Each row is a point. Two turns around zero, p and q, are shown by what they do to some points. Where does a point land after both, in the order given? Backwards means that the second turn is done in reverse. Each puzzle has new turns, and all numbers are rounded.

Turn p:
[-0.8  6.5 -1.3] => [ 1.4  4.1 -5.0]
[ 0.1 -5.3  0.3] => [-2.0 -3.2  3.7]
[-1.1 -0.8  1.1] => [-0.4  0.7  1.6]
[ 3.5  1.9 -1.7] => [ 2.0 -1.9 -3.3]
[-1.4 -0.6  5.5] => [2.3 2.4 4.6]
[-0.2 -1.8 -3.9] => [-3.4 -2.2 -1.5]
Turn q:
[ 1.7 -0.2  7.6] => [-5.2  0.6  5.8]
[ 1.2  0.0 -3.0] => [ 3.1 -0.2 -0.8]
[-1.5  2.4 -2.7] => [ 1.4  2.1 -3.0]
[-1.4 -2.3 -1.9] => [ 0.6 -2.5 -2.0]
Where do these land?
q, then p backwards: [-1.8  3.2 -0.6] => [-2.0  3.1 -0.7]
q, then p: [-3.6  1.4  5.1] => [-3.3  5.5  0.3]
p, then q: [ 3.2 -0.6 -1.0] => [ 1.4 -3.0  0.6]
p, then q: [ 0.2  5.0 -1.4] => [ 4.5  2.1 -1.6]
p, then q backwards: [ 0.5 -6.2 -0.3] => [ 1.4 -4.7  3.8]
p, then q backwards: [ 1.5 -2.7 -1.8] => [-0.8 -3.4  0.9]

Turn p:
[ 3.0  0.5  1.1  0.5 -1.3 -8.5] => [ 0.3  1.4  3.9 -0.1 -6.3 -5.2]
[-3.3 -0.6  2.8  2.4  2.1  2.3] => [ 4.1 -1.5  0.7  0.5  2.0  3.3]
[-3.1 -2.7 -4.2  2.3 -0.3  0.3] => [-2.1 -5.3  1.4  0.8  2.1  0.1]
[ 2.9  6.4  2.3 -0.7 -0.7  2.8] => [ 0.4  5.5 -3.8  3.1 -1.8  2.4]
[ 3.2 -0.6  0.0  2.0  0.2 -0.3] => [ 1.1  0.3 -0.9  1.7  0.1 -3.1]
[-3.5 -2.7  3.4 -1.0 -1.6  2.1] => [ 2.7 -2.4 -1.4 -3.9  0.1  3.0]
[ 0.9 -0.5 -5.5 -5.5  1.5  1.3] => [-6.5  1.9 -0.1 -2.3  3.8 -0.7]
Turn q:
[-3.3  1.5  1.1 -0.5 -0.2  1.8] => [-1.9 -0.1  2.5 -2.0 -1.7 -1.0]
[ 2.1 -1.8 -6.5 -2.2  0.1  0.9] => [-0.2  1.2 -1.7 -1.1  7.1 -0.1]
[ 0.6 -2.5  0.3  3.6  0.9  0.4] => [ 0.9 -1.4 -2.1 -1.0 -0.9  3.4]
[-2.2  1.2  0.2 -0.4 -4.5 -1.2] => [-3.7  0.9 -1.4  0.6 -1.8 -2.8]
[ 3.4  2.2  4.2  4.2 -2.7  7.4] => [-0.6  6.9  1.3 -1.4 -4.9  6.2]
[ 0.1 -3.2  2.5 -2.5  3.3 -4.3] => [ 5.3 -3.7 -0.8  0.9 -0.5 -3.0]
[-0.7  2.7 -1.7 -2.3  3.1 -5.0] => [ 0.4 -3.7  2.4  4.0  2.6 -2.8]
Where do these land?
p, then q: [-2.3  1.2 -0.6  4.9  3.6 -1.4] => [ 2.7 -0.2 -1.1  0.1 -4.2  4.4]
p, then q: [-4.3 -1.5  1.9 -3.2 -2.0  3.4] => [ 1.4  3.0  1.6 -4.6  3.7 -1.4]
p, then q: [ 4.6  1.1  0.3 -1.3  1.9 -0.6] => [-1.8 -1.3  2.0  4.4  0.0 -0.3]
p, then q: [ 1.9  0.4 -0.6  1.1 -3.1  3.1] => [-2.4 -1.3 -1.7 -0.6  3.5  1.2]
q, then p: [ 2.8  3.2 -3.9 -1.2  3.6 -2.9] => [ 5.5  0.1  2.3  2.8  3.4 -1.3]
p, then q backwards: [ 3.6 -5.3  3.0 -0.5 -0.6 -3.1] => [-2.7 -3.7  2.8 -5.6  0.2  0.1]
q, then p backwards: [ 3.9  0.1  3.6  0.5 -2.1 -3.8] => [ 3.2  3.7  2.1  4.0 -1.8  0.6]
q, then p: [-3.8 -0.4 -3.1  0.2 -5.5  2.1] => [-3.9 -0.8  4.0 -2.1 -0.5  4.8]
p, then q: [-6.4  1.3 -0.5 -0.5  4.1  3.1] => [ 3.3  1.5  4.4 -4.9 -1.4  3.4]
